Each row of a before or after table is a point. The points were changed in one or more steps. Then noise was added and the rows were shuffled. The steps act on how far a point lies along the listed directions, d1 being the first. Write out the steps. A step turns or swaps two directions, mirrors them in a line or flattens them onto one, adds a multiple of one to another, or multiplies one. Angles are multiples of 10 degrees, from the lower direction toward the higher: turns from -170 to 170, lines from 10 to 170 but not 90. Use the fewest steps. Two steps may share a direction if one is a turn and the other turns, adds or multiplies; they go together, in the order done. Otherwise the lowest direction goes first.

Directions:
(1): [-22.4  12.8  13.5]
(2): [18.6 14.7 16.9]
Before (10 x 3):
[[  0.2   1.8  -0.6]
 [ -7.5   5.0   6.2]
 [ -3.1  -1.5   1.0]
 [  1.1  -1.3  -0.9]
 [  0.2   3.4   3.1]
 [-11.9   1.7   3.7]
 [ -5.2  -5.2  -5.7]
 [-14.1   0.3   0.9]
 [ -0.4   3.1   5.4]
 [  2.9   0.1  -0.4]]
After, 10 rows:
[[ -4.5   2.0   4.1]
 [-11.3  -5.6  -6.3]
 [-11.8  -4.3  -3.5]
 [  1.8  -0.4  -0.5]
 [ -2.2  -3.0  -0.6]
 [-11.6   0.6   0.8]
 [ -2.6   3.0   2.5]
 [  2.0   2.2   1.4]
 [  1.1  -6.8  -6.6]
 [ -0.2   1.7  -0.4]]
Steps: turn d1 and d2 by -40 degrees

Directions:
(1): [ 23.2 -25.0  -1.2 -16.8  -7.7  -1.8   3.5  27.2]
(2): [-16.9  -0.9  24.9 -29.1  -0.1  -2.9  21.4  -6.3]
(3): [ 18.4  14.5   5.2 -23.8  -6.4  -5.1 -28.6 -15.3]
(4): [-10.1 -11.9 -32.5 -11.8 -19.7  -8.0   6.8 -18.0]
(5): [ 18.0  28.5 -10.2  -1.2   2.1 -19.0  24.9   5.9]
Before:
[[ -0.1  -0.9   1.4   0.3   1.0   0.6   9.1   7.0]
 [  5.4  -1.3  -3.6   7.5  -0.1   3.2  -2.9   1.5]
 [  1.6  -0.4   0.8   3.7   2.4  -1.1   6.5   7.0]
 [  0.6  -5.6   0.3   3.3  -1.8   2.4  -2.8   1.4]
 [ -2.8   2.9   8.9  -8.0  -0.4  -0.7  -1.1  -5.1]
 [  4.8  -0.8   1.1   4.3   0.5   1.7  -4.3   3.3]
 [ -3.1  -0.5  -4.6  -2.1  -2.2  -0.4  -0.4  -5.0]
 [ -2.0  -2.0  -5.5  -2.8  -2.9   0.1  -2.8  -2.6]
 [ -9.0  -6.9   0.8  -1.1  -1.9   2.0   2.0  -0.8]
 [ -0.5   1.9  -2.4   3.6   2.0   2.7   1.1   3.3]
 [ -4.2   1.2  12.4 -10.1   2.8   1.7   0.7  -1.8]
 [-11.6   1.4   8.1   5.2   1.1   4.2   1.2  -2.7]
 [ -9.8  -5.3  -0.8   7.0   0.5   1.2  -1.7  -0.8]
 [  5.7  -9.9  -6.3  -4.5  -6.9   2.4  -1.9   4.4]]
After:
[[  0.0  -0.9   4.6  -6.0  -1.1   0.2   7.3  -0.8]
 [ -4.4  -4.6   2.2  -0.7   0.5   4.0  -2.5   0.7]
 [  0.5   2.0  -2.8  -4.3  -1.4   0.9   4.5   1.5]
 [ -0.9   4.7  -6.2  -1.4  -1.6  -4.6   4.6  -3.9]
 [ -3.5  -7.8  -2.8   3.0  -1.4  -2.4   6.6   6.1]
 [ -2.6   5.6  -7.8   0.5  -2.8  -2.0   3.5  -5.2]
 [ -1.0  -6.2   0.1  -0.4  -0.7   3.8  -3.8   0.8]
 [  6.3   2.3   0.0   8.4   2.2   1.4  -7.5   3.5]
 [  0.2   3.2   5.3  -2.3   0.5  -1.0   5.9  -0.2]
 [  6.1   6.5  -3.5  11.9   5.4   1.8  -5.6   2.8]
 [ -3.6  -0.4   3.6   2.0   0.0   0.4   5.5   0.2]
 [ -6.1  -4.7  -4.4   7.7   0.1   2.0   0.9   2.0]
 [-11.8   1.6   5.9   0.6   0.6   6.0   1.1  -7.9]
 [  4.6  -2.2  -6.6   7.4  -2.8  -0.5   4.8  10.3]]
Steps: turn d1 and d2 by 160 degrees; turn d3 and d5 by -60 degrees; turn d4 and d5 by -70 degrees

Directions:
(1): [-11.0  -6.2 -22.6  34.7  -1.9   4.8   6.8 -17.0  18.3 -10.9 -26.3   3.3]
(2): [ 13.1 -24.6 -23.9  -9.0  20.9 -14.0   6.3 -17.5  -1.5  31.0   3.6  -2.9]
(3): [ 35.5  15.5  -2.7   5.5  -6.7 -13.3   3.7  11.5  26.2  -0.1  -2.6 -28.1]
(4): [  2.8 -20.9  29.8  -1.3   3.5 -28.0  -8.4 -22.4  15.6 -20.1   3.2   5.4]
(5): [  4.3  32.0   2.5  23.7  19.3 -24.8   1.7 -10.2 -25.0   1.1   3.8   7.0]
(6): [-23.3  18.1   2.9 -19.6  14.5  -6.2 -24.0  -6.5  10.7  11.4 -26.6 -17.5]
Before, 10 rows:
[[ -1.3   5.4  -2.0  -6.1   2.1   3.5  -3.6   0.0  -3.5   7.2  -2.3  -2.6]
 [  3.9   6.5  -3.3   5.6   1.1  -4.1   2.4   1.8  -8.6   8.1   0.9   1.9]
 [  6.4   9.4   0.7   1.8   3.4  -1.8  -3.1   1.4   5.8  -1.9  -2.2  -7.4]
 [ -0.3  -4.1   4.8  -5.3  -2.2  -0.2  -2.3   4.3  -1.3  -3.3   7.0  -0.2]
 [  3.5  -3.8   0.4  -4.5   4.5  -5.9  -1.1  -6.3   7.8  -0.4  -4.5  -7.2]
 [  4.8  10.1  -2.1   1.0   5.7  -6.9  -1.5   1.2   1.8   9.5  -3.6  -9.4]
 [ 14.2  -3.3  -0.3   1.2   5.4 -12.0   0.8  -1.3   4.2   4.7   3.0  -5.5]
 [  0.4   7.0   4.9  -5.7   1.3   2.0  -6.1   5.4   4.0   4.2  -2.2  -6.9]
 [  4.2  16.1   3.5  -0.1   5.7  -8.9  -5.2   1.4   0.4   0.9  -4.7 -12.1]
 [  7.1   8.9  -1.7   8.5  -1.4  -3.1   4.9  -0.6   1.9  -3.7  -2.7  -7.7]]
After, 10 rows:
[[  4.7  -4.7   2.9  -0.9  -4.0   0.8   1.8   6.3  -2.6  -4.5  11.1   0.9]
 [ -0.2   3.6   2.4  -3.8  -1.6   6.8  -2.4   6.5  -0.3   3.1   0.7  -2.5]
 [ -1.1  -8.6   4.9  -5.7   5.7  -7.9  -4.0 -10.1   7.7  -3.4  -4.4  -5.3]
 [ -1.4   4.1  -0.6  -1.8   2.8   4.4  -3.8   0.5   1.0   0.0  -2.6  -2.1]
 [ -3.5   0.9   1.2  -0.9   5.5  -4.1  -2.7  -3.0  -1.0   7.2  -1.2  -2.4]
 [  1.4   3.3  -0.1  -3.7   1.2   3.1  -1.7  -0.6  -3.3   5.3   0.3  -1.2]
 [ -5.3   4.8  -2.3   2.0   0.3   3.2   2.4  -1.5  -2.1  -1.6  -4.9  -3.3]
 [ -4.1   8.0   2.8  -2.9   4.0  -0.2  -3.9   1.8  -5.6   2.0  -3.2  -3.6]
 [  0.9   1.4  -1.7   5.1   1.3  -3.9   2.3  -0.9  -9.4   6.2   2.5   5.4]
 [  7.1 -15.4   6.5  -1.0   5.0 -12.2  -1.2  -7.4   3.8   0.3   5.1   2.1]]
Steps: add 1 times d1 to d6; add 1 times d2 to d4; flatten d3 and d5 onto the line at 110 degrees

Directions:
(1): [ 22.8   1.6  22.3  26.7  14.4  12.8  -0.6  26.1  12.5  -5.2 -24.9   6.2
 -22.7 -15.9  24.4   4.1  -3.4  -8.5]
(2): [-12.4  37.9  -0.6   5.3  -6.2   9.1  -3.6 -10.0  -3.4 -37.6   2.3   1.6
  10.3 -23.8   4.6  -3.6  31.6 -10.0]
Before, 10 rows:
[[ -5.7  -1.2  -8.9  -5.6  -6.1  -4.6   1.5  -9.6  -1.4   1.8   8.8  -2.3
    7.6   5.7  -4.9   0.0  -1.0   3.5]
 [ -1.0  11.1   4.7   8.0   1.6   2.7   1.6  -1.0   1.6 -12.2  -4.3   1.7
    1.0  -7.2   4.9  -1.1   9.2  -4.4]
 [  4.6   1.7   3.5   7.8   2.8   5.0   0.4   5.5   5.7  -3.0  -4.7   1.0
   -4.4  -6.8   8.4   0.7   0.1  -2.3]
 [ -2.8   1.3  -5.2  -2.2  -2.3  -0.8  -0.9  -4.5   0.0  -1.1   3.0  -2.3
    5.1  -0.7  -5.2   2.1   3.2   0.3]
 [ -4.7   2.0  -2.0  -4.5  -2.8  -1.4  -0.7  -3.7   0.4  -6.5   5.2  -0.8
    4.3  -0.1   1.0   1.1   3.1  -1.3]
 [ -4.9  -6.1  -4.8   0.6  -4.8  -5.0  -1.5  -1.7  -3.7  -0.2   3.4  -2.4
    1.9   2.0  -2.1   2.0  -2.4   0.7]
 [  7.7   6.9   6.7   9.1   4.9   4.5   0.8   5.6   5.7  -9.0  -8.5   2.1
   -6.1  -6.5   6.4   2.1   3.2  -7.2]
 [ -0.7  -3.1   3.1   1.8   2.4   0.5  -1.6   4.9   3.4   0.5  -3.4   1.3
   -5.1  -0.9   3.9   0.4  -1.2   1.5]
 [ -3.4   0.3  -0.2  -4.2  -1.1   0.4   0.0  -0.9  -3.4   0.1  -0.4  -3.5
    2.3   1.5  -0.8   0.0  -0.1  -0.3]
 [  3.4   5.2  11.4  10.6   4.8   6.4  -4.7   8.1   6.3  -6.2  -5.6   0.2
   -7.0  -7.3  11.5   2.4   3.1  -4.7]]
After, 10 rows:
[[  1.8  12.9   2.7   5.4   1.3   3.7   0.4  -0.7   2.8 -14.9  -3.7   1.4
   -0.1  -7.8   2.9   0.5   9.4  -7.3]
 [ -1.5   0.2   3.0   2.2   1.3   2.0  -2.1   4.3   3.3  -3.1  -3.2   1.4
   -4.3  -3.2   4.2   0.2   1.8   0.4]
 [ -4.4  -2.0  -3.1  -5.9  -2.7  -2.9  -0.1  -4.2   0.1  -2.3   6.3  -1.4
    4.5   3.2  -1.0   1.4   0.4  -0.4]
 [ -1.4  -7.7  -6.6  -4.4  -4.0  -5.1   2.0  -5.4   0.2   8.6   5.8  -2.0
    4.1   8.8  -4.2   0.7  -7.4   4.5]
 [ -2.8  12.5   7.6   7.4   0.9   6.1  -5.3   1.9   3.3 -13.1  -0.9  -0.5
   -1.2  -9.1   8.6   1.2  10.3  -5.4]
 [  0.7   7.2   1.5   6.2   0.6   5.3  -0.1   1.5   3.9  -7.9  -2.2   0.7
   -0.6  -8.9   6.7  -0.5   5.0  -2.9]
 [ -2.8  -1.6   0.2  -3.9  -0.2   0.6   0.3  -0.4  -3.2   2.2  -0.8  -3.4
    1.5   2.8  -0.6   0.2  -1.9   0.2]
 [ -6.7  11.6  -0.7   2.4  -2.0   0.5   1.6  -7.5  -1.0 -11.9   1.2   0.5
    6.4  -3.9  -0.4  -2.4  10.3  -3.0]
 [ -1.5  -2.7  -5.2  -2.9  -1.2  -1.6  -0.2  -3.6   0.3   2.7   2.7  -1.9
    3.8   1.8  -6.0   2.4   0.1   1.1]
 [ -3.0  -8.9  -3.4   2.1  -3.2  -5.0  -1.4   0.6  -2.6   1.8   1.7  -2.3
   -0.3   3.1  -1.2   2.2  -4.5   0.9]]
Steps: turn d1 and d2 by 40 degrees

Directions:
(1): [ 14.5  -4.4  21.4  -3.4   6.0 -14.6 -19.5 -20.9 -22.9  -8.5 -21.7  16.0
  11.9  -4.3   3.0  -3.7 -18.9   3.3  13.5 -10.9 -11.1   4.4  39.1 -18.3
 -10.9  15.7 -13.6 -28.9  -0.6 -26.8  -8.9  30.2]
(2): [ 22.1  -5.7  10.4  -8.0  -5.5 -15.4  49.3  24.0 -17.5 -15.9  17.4  10.8
  -7.4   8.2  11.0  10.3 -14.2 -14.8  -1.5  12.4   6.7   5.4   5.6  21.3
 -17.6 -38.9   9.9 -17.1   3.7  -3.5  -7.4  17.9]
(3): [ 22.2  -0.6  -5.2  38.9  25.9  -1.3 -13.4  16.8  19.2  17.2  -7.4  -7.7
  35.9  21.2   8.6  23.5   1.2  17.2   8.6   1.9   5.0   3.6   2.7  27.2
 -18.5   1.1  15.3  14.3   8.4 -23.5 -12.5   2.5]
Before, 9 rows:
[[  3.8   1.0   3.8   8.3   5.3   1.1 -15.1  -4.7   2.6   2.8  -6.9   0.4
   15.3   2.5  -0.4   1.6   0.6   6.6   7.0  -5.6  -0.1   0.4   8.0  -0.8
   -5.5   6.7  -1.1   0.6  -0.1 -12.4  -4.7   5.3]
 [ -6.3   0.5  -1.6  -4.5  -0.2   1.6  -3.5  -2.2   3.4   2.4  -1.3  -2.0
   -7.2  -4.4  -0.1  -2.2   0.4  -1.1  -0.9   0.0  -0.8  -1.1  -3.5  -5.3
    6.5   4.2  -2.0   0.0   0.0   3.3  -0.3  -4.1]
 [  2.6   0.3  -2.9   9.0   0.3   1.2   5.3   2.1   4.7   3.3   4.0  -1.8
    4.7   2.0   4.8   1.2   2.6   2.2  -0.6   2.8   2.7  -1.0  -5.4   7.0
   -0.9  -2.2   3.7   6.3   0.3   0.1   0.1  -2.4]
 [  3.0   2.0  -2.2  10.8   8.4   0.1  -2.6   4.4   8.7   6.8  -2.6  -5.0
    9.1   5.1   4.3   5.7  -0.5   4.7   4.0   1.3   1.0   1.4  -0.3   6.0
   -4.0  -0.2   3.7   6.0   0.6  -5.0  -3.9   0.1]
 [  0.4  -0.9  -0.9   9.7   6.7   3.1 -13.7  -2.2  10.2   8.7  -7.9  -1.8
   12.2   4.2  -0.5   3.5   1.8   7.9   3.7  -1.9  -1.1  -3.0  -0.6   1.3
   -1.4   8.0   1.8   4.5  -1.6  -8.5  -2.6  -4.8]
 [-10.9   1.9  -1.6  -1.9   1.2   1.9 -14.9 -13.5   2.7   3.7  -5.3  -5.1
   -3.2  -6.6  -3.4  -7.0   4.1  -2.5  -3.4  -7.6  -4.3  -4.7  -3.7 -11.6
    7.4  13.5  -6.9   2.6  -2.5  -0.5   4.8  -7.0]
 [ -3.8   3.8  -0.6   1.2  -1.4   2.2 -18.2 -11.2   4.6   0.6 -11.3  -3.5
    5.3  -6.1  -4.5  -4.2  -0.4   9.4   1.0  -4.5  -2.2  -1.4   4.0 -11.0
    4.7  15.8  -5.2   3.1  -2.6  -1.7   0.6  -1.3]
 [  1.3  -0.3   2.1   3.7   5.8  -0.3  -4.6  -0.7   3.0   4.9  -3.1  -2.0
    4.8  -0.4   2.8   2.8   0.3   2.7   2.1  -1.9  -0.3   1.8   0.7   3.8
    0.0   4.4   1.2   4.7   0.5  -4.7  -2.7   1.9]
 [-13.0   2.4  -1.1  -5.0  -5.4   4.9 -16.5 -13.8   2.2   4.2  -8.1  -1.2
   -2.6  -4.6  -8.4  -5.7   4.3   0.6  -0.3  -4.7  -3.9  -1.2   0.8 -14.6
    5.7  15.4  -4.9   5.5  -3.7   5.6   3.5  -4.9]]
After, 9 rows:
[[ -5.2   0.2   1.7  -2.7   1.2  -2.6  -5.9  -9.5  -1.6   0.8  -2.6  -2.1
   -3.4  -4.8  -0.8  -5.5  -0.1  -5.4  -2.7  -5.1  -3.9  -3.2  -1.3  -7.5
    2.5   6.7  -5.4  -2.3  -1.8  -3.0   3.2  -1.4]
 [  1.9   2.3   0.5   1.5  -1.1  -0.4  -8.2  -5.1   1.3  -1.1  -7.8  -1.5
    5.3  -3.7  -2.7  -0.8  -2.7   6.5   1.3  -2.1  -1.5  -0.2   4.4  -5.3
    0.3   7.9  -2.4   0.4  -1.3  -3.2  -1.2   2.7]
 [  1.7  -0.9   1.6   4.3   5.6  -0.2  -0.4   1.6   2.9   4.9  -0.3  -2.4
    3.6  -0.3   3.7   4.0   0.5   2.4   1.6  -1.2   1.1   1.7  -2.1   5.8
   -0.4   2.0   2.9   5.6   0.7  -3.9  -3.0   1.2]
 [  1.5  -0.7  -2.3   8.7   5.2   1.9  -5.3   2.9   9.6   7.3  -4.4  -1.4
   10.9   6.1   0.0   4.8   1.1   5.8   2.0   0.8   0.0  -3.1  -3.1   6.0
   -3.7   1.6   4.4   5.0  -1.0  -6.7  -3.1  -5.4]
 [ -4.5   0.9   0.6  -5.7   0.2   0.3  -1.2  -2.4   0.8   1.1  -2.0  -0.5
   -6.2  -4.5   0.8  -2.3  -0.7  -1.3  -0.9   0.8  -0.3  -0.5  -2.0  -4.7
    4.7   2.7  -2.1  -2.5   0.0   2.1  -1.6  -0.6]
 [  1.0   2.8  -3.8  11.3   7.7   1.2   0.8   5.9  10.0   7.1  -0.2  -5.8
    7.3   4.9   3.3   6.2   0.3   4.1   1.4   2.7   1.7   0.6  -4.0   7.4
   -2.7  -2.1   5.2   7.2   0.5  -2.3  -2.7  -2.8]
 [ -7.4   1.9   1.9  -6.1  -6.0   0.7  -6.4  -9.4  -2.6   1.1  -5.5   1.5
   -1.7  -2.3  -5.0  -3.6  -0.3  -2.8   0.5  -2.5  -3.1   0.2   3.6 -10.6
    1.0   7.2  -2.9   0.4  -2.5   3.0   0.1   0.1]
 [  5.4   0.8   1.4  10.2   5.0   1.0  -9.1  -0.4   4.0   3.1  -3.9  -1.3
   15.4   5.0   1.1   4.4   0.3   5.7   6.6  -3.0   1.2   1.1   4.7   4.8
   -7.8   2.9   1.2   2.8   1.1 -11.7  -5.6   4.6]
 [  0.3   0.7  -3.4   6.4  -1.3   1.5   6.1   1.0   5.0   2.5   5.6  -2.6
    2.7   1.0   4.0  -0.1   3.1   1.9  -1.5   3.0   1.8  -2.0  -7.3   6.5
    0.9  -3.0   3.3   6.4   0.4   2.7   1.6  -3.6]]
Steps: turn d1 and d3 by 20 degrees; multiply d2 by 0.4
